Every row gives one point. To make a cloud, some directions were put in groups of two or more. Within a group, all points are equally far from the middle, so they leave a hole (a ring in 2 directions, a hollow ball in 3). The other directions are filled evenly. Then the cloud was stretched, turned, moved and blurred a little. How many holes are there, and how many directions does each take, smallest first?

Cloud:
0.014 0.058
0.021 0.056
0.006 0.059
-0.019 0.051
-0.054 0.005
-0.058 -0.018
0.028 -0.054
0.038 0.045
-0.055 -0.040
-0.029 0.042
-0.035 0.036
0.044 -0.026
0.025 0.055
Holes: 1 (2)

Cloud, 29 rows:
-0.041 -0.030 -0.020 0.050
0.011 0.083 0.020 -0.034
0.058 0.053 0.025 0.036
0.071 0.012 0.035 -0.010
0.004 0.067 0.040 -0.005
-0.016 0.063 -0.029 0.027
0.026 0.000 -0.039 -0.072
0.055 -0.010 0.011 -0.073
0.027 -0.032 0.052 0.071
-0.011 0.002 0.056 -0.008
0.053 0.053 0.034 0.027
-0.034 -0.030 -0.038 -0.051
-0.048 -0.019 0.006 0.041
0.005 -0.055 0.027 0.029
-0.037 -0.018 0.031 0.014
0.031 0.070 0.000 0.070
-0.026 0.028 -0.045 0.054
0.057 0.017 0.028 -0.077
-0.006 0.048 0.053 -0.009
-0.009 -0.053 0.019 0.005
0.056 0.057 0.004 0.021
-0.053 0.004 0.025 0.005
-0.034 0.065 0.022 -0.001
0.049 0.055 0.032 0.047
0.072 -0.021 0.045 0.050
0.053 0.039 -0.033 0.064
-0.006 0.063 0.038 0.016
-0.050 -0.007 -0.031 0.029
0.016 -0.038 0.035 -0.074
Holes: 1 (3)

Cloud, 56 rows:
-0.001 -0.022 0.088 -0.028 -0.012 -0.021
-0.062 -0.031 -0.005 -0.001 -0.071 -0.029
-0.022 -0.040 -0.057 -0.026 -0.046 0.018
-0.038 -0.009 0.037 0.031 0.058 -0.030
-0.061 -0.048 0.043 -0.031 0.006 0.037
0.017 -0.029 0.047 0.055 -0.041 -0.030
-0.012 0.006 0.015 0.048 -0.078 0.062
-0.056 -0.031 0.055 0.047 0.038 0.011
0.067 -0.001 0.023 0.026 -0.050 0.014
0.017 -0.067 -0.033 -0.002 0.016 0.052
-0.070 -0.020 0.034 0.005 -0.044 0.059
0.012 0.038 0.023 0.044 0.050 0.017
0.037 0.015 0.009 0.058 0.003 0.065
-0.036 0.070 0.012 0.021 -0.066 -0.011
-0.043 0.056 0.012 0.055 -0.045 0.039
-0.005 0.019 -0.086 0.025 -0.063 -0.037
-0.052 -0.034 -0.051 0.016 -0.050 0.031
-0.010 -0.011 0.022 -0.077 -0.001 0.027
-0.015 -0.006 -0.053 0.012 -0.003 0.070
-0.004 0.070 -0.031 0.005 -0.042 -0.063
0.030 -0.045 -0.023 0.072 0.016 -0.003
-0.050 0.069 0.008 0.049 -0.044 -0.023
-0.064 -0.036 0.080 -0.017 0.014 0.019
-0.028 0.061 0.033 0.035 0.008 -0.053
-0.091 -0.011 -0.011 0.047 -0.029 0.017
0.064 -0.030 -0.018 0.035 -0.057 0.038
-0.062 0.020 0.010 0.057 0.007 0.057
-0.012 0.042 0.055 0.024 -0.034 -0.060
-0.067 0.013 0.052 -0.033 0.031 -0.035
-0.046 -0.009 0.007 0.004 -0.090 -0.036
0.030 0.010 -0.019 -0.075 -0.030 -0.026
-0.001 -0.027 0.066 0.016 -0.030 0.070
0.061 0.046 -0.010 0.022 -0.028 -0.046
-0.050 0.004 -0.025 -0.019 0.051 0.003
-0.001 0.054 -0.038 0.001 -0.031 0.047
-0.048 0.021 0.018 -0.055 0.020 -0.053
-0.041 -0.046 0.011 -0.052 -0.023 -0.038
0.019 0.019 -0.014 0.072 -0.067 -0.044
-0.077 -0.019 -0.001 0.053 -0.057 0.036
-0.029 -0.054 0.055 0.028 -0.026 -0.037
-0.050 -0.028 0.059 0.020 -0.067 -0.023
-0.037 -0.048 0.033 0.000 0.055 0.037
-0.004 -0.065 0.046 0.043 -0.007 -0.018
-0.023 0.018 0.009 0.083 0.019 0.047
-0.061 -0.044 0.072 -0.001 0.018 0.036
-0.015 -0.006 -0.031 0.047 0.025 0.069
0.027 -0.059 -0.017 0.016 0.050 -0.002
0.023 0.017 0.003 0.015 -0.097 0.015
-0.078 0.039 0.017 0.037 0.024 -0.011
-0.058 -0.042 -0.026 -0.007 -0.050 0.030
0.025 0.040 0.008 -0.050 -0.007 0.036
-0.029 0.030 -0.030 -0.016 -0.047 0.049
0.023 -0.032 -0.028 0.055 -0.086 -0.012
-0.037 0.005 0.029 -0.038 0.034 0.054
-0.010 0.008 0.018 -0.014 -0.075 0.052
-0.040 -0.037 0.072 0.054 -0.031 0.043
Holes: 1 (6)
